Each point is reached from the start by the listed moves, each made 0, 1 or 2 times, or once backwards (-1), plus a little noise. Say if it took an odd or an even number of moves. Then give how often each move was made.

Moves:
(1): [ 4 -1 47]
(2): [ 24 -31 -32]
Start: [-9 -9 11]
Points:
[ 48 -74  41] -> even (2, 2)
[ 20 -41  25] -> even (1, 1)
[-13  -8 -36] -> odd (-1, 0)
[-33  21  43] -> odd (0, -1)

Moves:
(1): [  2   3 -29 -15 -24  13 -11  20 -21 -24]
(2): [  8   5 -32 -23  12  -6 -14  26  28  -1]
(3): [-11  11  -1 -13  16   8  -4   6 -14  -1]
(4): [ 24  11  19 -24  25   9  12  -2   3 -23]
(5): [ 23  -3 -15 -15 -20  15  21 -24  -1  16]
(6): [  1   1  -4  -2  12 -11  -1  -8 -13 -11]
(7): [ 13   4  -5  12   3  -1  18  -3   1 -18]
(8): [  0  27  10  26   8  22 -13  12   8   6]
Start: [ -9  14   3  17 -21  14   3   2  -3 -10]
Points:
[-26  49  58  15  58  18  17   0 -66 -79] -> odd (0, -1, 2, 1, -1, 1, 1, 0)
[-34  98  29  88  16  78 -13  49 -61 -74] -> odd (1, -1, 2, 0, -1, 0, 2, 2)
[ -6  49 -69 -38  12  25 -11  46 -35 -65] -> even (1, 1, 2, 0, 0, 1, 1, 0)
[  60   23  -45 -121    6   40   30   11  -11  -74] -> odd (1, 1, 1, 2, 1, 0, 0, -1)

Moves:
(1): [  4  -1   2   9  -1  -5   3   3 -10   1   1  -5  -3   9   2  -9]
(2): [ 11  -1   3  -8   2  -8  -2  -5  -1  16  -3   2  11  -3   5 -11]
(3): [-1  6 14 19 -3  4  8  3 17  6  6  2 -1 11 -4 -7]
(4): [  6  13  -3 -10  -2  -2  -4   2   2  -1  -4   4 -14 -14   0  -5]
(5): [  1  -2   4 -12  16   0 -12  -1  -4   1  -5  -7  -7   8  -5  -7]
(6): [  7  -4  -3   1 -15  -2  -8 -18   3 -15  -2  -8 -13  12  -3   1]
(7): [  1 -11 -10   2  -8  -1   5 -10 -18  19  -4   1  11  17 -11  -3]
(8): [ -6  11   4  -1 -13   3   8  -2   0 -13   0  -7  -1 -21  -4   5]
(9): [ 19   3  -5  -7  -6  15  -1   8   3   4 -15 -22  -9   6  10   9]
(10): [-11 -13 -25  -1   3  -4 -21   3 -11   3 -11   6   6 -20 -17  -8]
(11): [ 21   2   1  25  -3  11  18 -21  17  -9  -8  -3 -18   8  -9 -20]
(12): [  2  -7  -3 -10  -3   8  -1   6  -7   5   6   0  -1  -3   6 -11]
(13): [  7  18  -6 -12   3   2   4  -7  -7  -8  11   3   8  12   8   4]
(14): [ -4  -7   3  -3  -5  -7   5  14  12  -1 -10 -12   0  17   0  -8]
Start: [  0  -9   5   4  -8 -10  -4  15   7  -2  -4  11 -10   0  -6   2]
Points:
[ -7   0 -42 -16 -46  -8 -50  14  43 -60 -62 -43 -55  16 -56   6] -> odd (-1, -1, 1, 1, 1, 2, 0, 1, 1, 2, 0, -1, 1, 2)
[ -7  23 -36  21  29  10 -28  -4  15 -10 -18  42 -23 -49 -63 -12] -> even (-1, -1, 1, 1, 1, -1, 0, 0, 0, 2, 1, -1, 1, -1)
[  22  -36   34   49   18  -12   40   19   -2   64   23   21   23  108
  -17 -107] -> even (2, 1, 2, -1, 1, -1, 1, -1, -1, 0, 1, 2, 1, 1)
[ 46  22 -36  -7  16  30 -31  -6 -23  38 -26  -6 -25  78 -38   3] -> even (0, -1, 2, 1, 2, 0, 2, -1, 2, 1, 0, -1, 2, -1)
[ 74  -1 -44 -61 -21  26 -21 -14 -42  30 -26 -29 -23  92  10  -4] -> odd (0, 0, 0, 1, 1, 1, 2, -1, 2, 0, 0, 1, 2, 0)
[ 13  28  -7 -42 -24  15   0 121  24  13  -6 -22   1  17  41 -16] -> odd (1, 0, 2, 1, -1, -1, -1, 0, 2, 1, -1, 2, 2, 2)
[ 16 -32 -66 -57 -62 -24 -48 -23  -4 -29 -82 -27 -54 -46 -64 -58] -> odd (-1, 1, -1, 2, 1, 2, 1, 2, 0, 2, 1, 1, 0, 2)

Moves:
(1): [  4   7   2  -8  -9  -8   8   9 -12  -7   8  -3   7   2  10   5   1 -11
   5  -5   3  -9   1 -13]
(2): [ 3  2  0  0 -2  8  4  8  1  3 10 -3  3  2 16 -1 -4  3  6 -1  2 -2 -2 -2]
(3): [ -6   8  -5   7   5  -7  12  -3   4  11 -17   2  -1   9   3  -9   7   8
  -1   1   4   8  -9   8]
(4): [-1 -1  1 -7 -3 -9  4 -7  2 -3  7 -5 -3  0 -1  3  3  3  7 -1 -1  0 -2  1]
(5): [  4   2   3   5   0  17   2  -4  -8  -4  -4   0   1  -2   4   8   5   6
   2   1   2 -12   4   0]
(6): [ -6  -9  -1  -6   7   5 -12   4  -2  -9   0  -1  -1  -5   0   9   1  -9
   0   1  -3  -2  -6   0]
(7): [-12   6   6   0  -5   6   3   1   0  -3   2   2   6   2   5 -13  -1  13
   5  11   1   2   2  -2]
(8): [  2   3   1  -4   0  14  -9   0  -7  10  16  -3   2   4   5 -11   6  -2
   9   7   3   6  -5   8]
(9): [ -4  -8   8   2   6  -5   6   1   2 -14  -1  -2   5   6  -6   3  -1   0
  -7  -6  -2   0   5  -1]
(10): [  3  12   4   3   3 -14   2  -1  -6   0  -4   3  -4  -8  -3   9  -4   3
  -9  -2   5  -7   4   8]
(11): [ -6  -3   3   5   7  11  -6  -2   4 -10   8   0   8 -18   1  -7   8 -15
   3   6   6   0   3   0]
(12): [-7  3  6 -8  7 12  3 -2  3  7 -5 28 -3 -1 -4 -3 -6 -4  7 -1  5 -7 -4  0]
(13): [ -9  -2  -8  -6   6   6 -11  -7   2  -6 -10   2  -3   1   3  -1  -3   1
 -15 -10  -6  14   6   1]
(14): [  6  -2  -2   4  19   1  -3  -7   7   0 -15  15  -2   3  -4  -4   6  -2
  -7   7   3  -2  -4  -4]
(15): [ -5  -8  -4  -2  -9   9  -9  -8   1  -3  -2  -6  -2   8   1  -4 -11   5
   6  -2   2  13  -4  -1]
(16): [ -3  13   4   2   8  -4  14  14   7   8 -10  18   8  -7  -9 -31  -2  21
   0  -2   6 -17  -5  -6]
(17): [-1 -7  0  4  3  0 -4 -1  0  2 -2  1 -8 -3 -1 -2 -1 -5 -9  0  1  5 -1  0]
(18): [ 14   1  15   6 -10 -17  -3   0  -9   7  15  -4   7 -19  11  -4   7   5
  29   7  -2  -7   4  -6]
(19): [ -3   2   9  -2 -13  17  -6   6   6  -6   5  -8   6  -9   6  -1   0   0
   1   0 -13  10  -9  -3]
(20): [  0 -10   2   2   7  20  -1   2  -5  -4   3   3   9   0  -4  -1  -5   8
  -2  11   5  12  -1  -6]
(21): [ -4   7  -2  -1   6  -5  -3  -6   1   9   2   0  -1   6  -1   9  -7  -3
  -2   0  -2 -14   2 -12]
(22): [ 1  8 -2  4 -7 12 -3  1  6  4  3  4 -4  6 10 -2  3  4  6 -8  3 12  0 -5]
(23): [  6  -3  -5   4 -11 -12   6   2   0  -3   9   3  -2   0   4   8   2   2
   1  -8  -5 -11  -8   8]
(24): [  2  10  -9   6  13   4  14   3   0  -2  -2   4  -1   3  -5 -12  -6  -1
   3   3  -9 -15  -3  -2]
Start: [-11   5   2   4  14   1  -3   6  -5   3   3  -6  -7  -6  -4   5   5 -10
  -9   2   0  -9   1  15]
Points:
[ -7  -1   3  51  90  56  10  -5 -36 -64 -39   9   9 -33   3 -26  12  10
 -43  21  14   7  50 -25] -> odd (1, 0, 0, 0, 2, 0, 1, -1, 1, 1, 1, -1, 2, 1, 0, 0, 2, 1, -1, 2, -1, 1, -1, 2)
[  -9   45   18   -3   24  -60   22   45   21  -35   32   37   12  -47
  -28  -14   12  -26   11  -21  -18 -121  -36  -16] -> even (1, -1, -1, 1, -1, 2, 0, 0, 1, 1, 1, 0, -1, 1, 0, 2, -1, 0, 1, -1, 1, 1, 2, 1)
[-25  87  -2  15  49  83  31   8 -31  17 -13  35   6  22   7  -3  -9  -5
  -5  59   9 -52 -25  11] -> odd (1, 0, 1, -1, 1, 0, 2, 1, -1, 2, 0, 1, -1, 1, 0, -1, -1, -1, 1, 1, 1, 0, 0, 2)

Moves:
(1): [  7  -6   1   1   0  -6 -15   4  -6  30  12  -7 -17   6 -14 -19   0 -31
 -15   8   5 -11  13   0]
(2): [ -7   4   9  -7   1   5   8  14 -12  -2  -4  -8  -3  -2   9   0  -6  -9
   5  -8   3  24  -8 -12]
(3): [ -8  -2  -6  10  -8  -1  -1   1   0 -13  -3 -11  -4  -5  -9 -13 -13   7
  12  -4  -5  -8  17  -5]
(4): [ 5  4  0  8  5  9 -3 -9 -4 -1 -5  4 -1 13 -4 -7 -7 -5  3  8 11 11  9 -9]
(5): [ -9   4  -6   0 -11  -7   2  -8  -2   9  -5   8  -9   2   8  -3   6  -7
  -3  -9  -4   1 -15   1]
(6): [ 11 -24  -2 -16   6  16   1  -2 -16  -8  -3   4 -24  -4   2 -13   3  -4
  -2  16 -11 -16   9  -3]
(7): [ 10   6   5   4  -3  -1   1  -1   7   5  14   1 -12   0  11   1 -15  -6
  -7  -5  -1  -8 -19  -3]
(8): [ 8 -4  1  0 -5  1 -2  2 -7 -7 -4 -7  1  4 -3  8 -3  9  7  0  0 11 -1  9]
(9): [ -1   7  -8  -3 -15  -2   6  -6  13   5 -13   5  -8 -11 -11   4  -4 -10
  11  -1  21 -25   6 -16]
(10): [  2 -15  13   0   7   5  12  10   6   4  -8   4  -3   4  -5   0   4   7
  -7   3   1  -6  -7  -1]
(11): [ -1  -1   3 -17   6   2  -3  -7  -7  20   4  11   2  -9 -16   0  -7  -1
   2 -10  11   0 -16 -11]
(12): [  7   4   1   2  -2  -8  -2   9   0 -11   2  11   7  -5   4  -8  -1 -10
   1 -17  -2   0  -1   4]
(13): [-13 -10   7   9  -9 -14   6  -4 -11   6  10   2   4 -10   2   6   0 -16
 -13  -6  13  -7   0  -2]
(14): [  7  15   5  -5  -1  -1  -1   7 -16  -6  -8  10  10   6   3  11   3  -8
   9  10 -14 -21 -21  -2]
(15): [ -2 -11 -15  12   4   6   3   9  -5  -6   5  -4   1 -12   8   7  10   0
  19  18  -6   2  -9   4]
(16): [  3  -7  -6   0 -14  -4  -6   3   0  -9   0  -1   6 -12  -1  -2  -5   3
  -4   9  -5   9   1 -16]
(17): [  9   9   1 -15   5 -16  16   6  13  -2   7 -28 -10  12   9   1  15 -14
   0 -15   1 -14   4 -22]
(18): [  0   9  -3  -8  -6 -25   7   3  -8   7  -5  11  12   3  -2 -10  -4   8
   4   5  23   1 -18   1]
(19): [ -2 -21 -15 -14 -10  21  -8 -11  -5   7   3   6  12   1   7  -9  -4 -21
  -4  21   9 -24 -26  13]
(20): [  6   7  -6   4  24  -5   4  -5   8  -6 -14 -13  11  -8   2  -4   0  -5
  -8   5  -9 -13 -15  10]
(21): [  0   1  -4  -9   1  -4  12   5  14  14 -11  16   2   7  -2  14 -11  -8
   5 -16  -6  -1   2   2]
(22): [  4  -1  12  -6   5 -10  -5   0   0   8  -5 -14  -3  -1  10  -7  -4  -2
   7  -9   2   3   2   1]
(23): [  5   4   2 -13   3   4  11 -12  17 -10   3   2  12  -7 -11   6  -6 -13
  15   4  -6  -2 -11   9]
(24): [ -6  -2   0 -15   9  -7 -36  14   7 -21  -7   1  -8  10   4  12  -8  16
  16   0  10   8   3 -18]
Start: [  2 -13   2   7  12  14   7  14   1  11 -11  13  -2 -10   2 -13  19   0
   1  -6  -2  -3  -2   7]
Points:
[  42   46   16  -44   29  -20   77    8  -27 -121  -61  -32   -6  -64
    9   19   61  -94   22  -51  -33 -119    3  -69] -> odd (-1, 1, 0, 0, 0, 2, -1, 1, 2, -1, 0, 2, 2, 2, -1, 0, 2, -1, -1, 2, -1, -1, 1, 0)
[ 15 -81 -22  44 -68  -2 -63  16 -79  87  60 -30  37 -21  10 -69   5 -81
 -25  59   5 -43   0  39] -> odd (2, -1, 1, 0, -1, -1, 0, 1, -1, -1, 0, 0, 1, 1, 1, 2, 0, 0, 2, -1, 0, 2, -1, -1)
[ -40   12  -28   52  -53 -103   16   51    1   16  -60   50   63 -116
  -23   16  -30   77   97  -17   54  -48  -14  -55] -> odd (-1, -1, 2, -1, -1, -1, 0, -1, 2, 0, 1, 0, 1, 1, 2, 2, -1, 2, -1, 0, 1, 2, -1, 0)

Moves:
(1): [  7   7 -15   0  13   2   9   3   1   0   2  -5  -2  -1  -2  -1   4  14
   6  -6 -15  -4  -6  -1  -5]
(2): [ -4   6   1  -1   7   1   3  -5  -4   3  -4   3   3 -12   8   8  -8   6
   5   1   0  -8   6  -3  -9]
(3): [  2  -2   2   9  -1   3  -3  -5  -5   9   8  -5   1  -8 -10   2  -7   4
   5   3  -1   1  -5   4  -6]
(4): [ -2 -16  -7  -2   7  -9   5   6  -8 -11 -16   5  -6  -2 -12   6   0   4
   6   1   2   7  -8   2   0]
(5): [  0   3  -1  -7 -11  -1   5  -6  -4  -1   5   6   0   0  -9   0   0  -6
  -5   9   1  -9  10  -4  -5]
(6): [ -4  -6  -3   7   1  -3  -3   2  -4   4   9   2  -1  -7  -4  14   9  -4
  -2  -1 -14  -4   8   6 -11]
(7): [ -6   7   3 -10   0   1   1   4  -6   5   1  -2   0   1  -4   3  -5   5
  -3  -2  -3  -2  -2   6   3]
(8): [  1   8  -4   6   4   8   8  -2  -1  13   9  -7  -6 -13  -1  10 -12  -2
   0   8  -2  -8  21  14   0]
(9): [ -5   3   8  -3  -2   1   2  -7 -11   0  -2  -8 -16   1   2  -4  -9   7
  -1  11  -2  -5  -2   4  -5]
(10): [ 10  10  -2   5   4 -10   0  -3 -13   1   5   0   3  10  13   9   1   3
   2   2  -5   1   9  -3   7]
(11): [ 0  5  0  2  1  5  2  0 -4  3 -8  0  1  0 -1 -1 -2 -2 -2 10 -7 -1 -1  7
  6]
(12): [  1  -4   1   2  -3   3  -5  -4 -11  -1   0   0  -6   3 -11  -2   8   3
 -10  10  11   4   8  10   0]
(13): [-11   1  -4   8  10   1  10   0  -3   0  -1  -2  -1  -5  -4   2   0   2
   2   6   4 -15  -2  -7   1]
(14): [ -3   4 -13  -2   0  -4   2   2   2   6  -2 -11   6  13  -4   0   0   1
  -2  -2   1   2  -3  11  -3]
(15): [  0   8  -3  -4   4   1  -1 -10   6  -5  10  -9 -14   0   0  -3  14   5
  -3   1  -1   6  -6   6   5]
(16): [ -2  -6   9   3  -2 -11  -6  -6   5 -14  -7   6  -4  12  -3  -5   6  12
   4  -9  -7   2  -8   2   1]
(17): [ 3  0  4  4  5 -2  3 -4 -8 -3  2  5 -4 -3  5 -9 -5 -5 -6  6  0 -4  3 13
  6]
(18): [ 0 -4 -3  2 -6 -2 -3 -4  0 -5 -1 10 -1 -2  5  6 -5  5 -6  3 -4 -8 -3  5
  4]
(19): [ 10   2   0  15  -5  -7   8   4   2  -1  -1  -8  -6  -2   1   0  11   5
   3 -10   1   5  -5  -6   0]
(20): [  3  -3  -4   2  -2   1   2  -8  -4   8  -4  -1   2  -1  -2  -5  -8   0
  -3   1 -11  -2   3  -3   7]
(21): [  9  10  -1  -2  -6  -3   0  -4  10  -6   3 -12  -1  -2   1 -11   6   4
  -7   8  -1  -4  -1  -8   6]
(22): [  8   7  11 -13  -1   6   9 -13   1   8   8   2  14   6   4   4 -11   2
  -6  -6 -15   8   6 -10 -13]
(23): [  4  -2   7 -12  -4  13   0 -10  -1   0  10 -10  -1   0  12   1   0  -5
   2  -1  -4  -4   5  10   7]
(24): [  3 -10  17   2   4  -5  -6  -3   4   9  -5   4  -6  -1   2  -3   2  -2
   2   1   0  -1  -8  -2   2]
Start: [ 4 -3 -4 -5  0  2  6 -4 -2  8 10 -6 -9 -4  4 -1  4  0 12  0  1 13  0 12
  4]
Points:
[-12 -14 -27 -11 -45   7  -9 -25  -6 -32   5 -10  -8   8 -33 -23  24  11
 -13  76  61 -49  -8  -1  18] -> odd (0, 0, 1, 0, 2, -1, -1, -1, 0, 0, 0, 2, 2, 1, -1, 0, -1, 2, -1, -1, 2, -1, 1, 0)
[ -1  11  29  -4  12  33  10 -16  12  14  -9 -70 -47  20  11 -67  -3  19
  24  21 -19 -30 -29  84  62] -> odd (1, -1, 0, -1, -1, -1, 1, 1, 1, -1, 2, 0, 1, 1, -1, 2, 1, -1, 0, 0, 1, -1, 2, 1)
[ 29  30 -16 -11   9  -3  83 -58 -49  56  14 -60 -24 -33  32  54 -43  66
 -10  29 -69 -54  44 -25 -28] -> odd (1, 2, -1, 1, 0, 1, 1, 1, 2, 1, -1, 1, 2, 1, -1, -1, -1, 2, 2, 2, 2, 2, 1, 1)
[  68   48   72  -15  -53   -3   13  -88  -52   49   88  -74  -23   43
   19    7    6   40    0   -7 -121   27   29   35  -11] -> even (0, -1, 2, -1, 1, 2, 2, 0, 2, 2, 1, 0, -1, 0, 0, 2, 0, -1, 2, 1, 1, 2, 2, 0)
[ 35   2  41   2 -68  -8 -28 -64  -6 -33  49   4 -56  15  46 -14  50   3
   9  -7  15  17 -17  29  52] -> odd (-1, 0, 1, -1, 2, -1, 0, -1, 0, 1, 0, 0, -1, -1, 2, 1, 0, 2, 2, 0, -1, -1, 2, 0)
[ 35  68 -32  26   3 -19  34  -2  65 -49 -14 -43 -17  20   5 -69  74  42
   8 -20  -2  26 -35  -1  19] -> odd (1, 1, -1, -1, 0, -1, -1, 0, -1, -1, 2, 0, 0, 1, 1, 2, 1, -1, 2, -1, 2, 0, -1, -1)
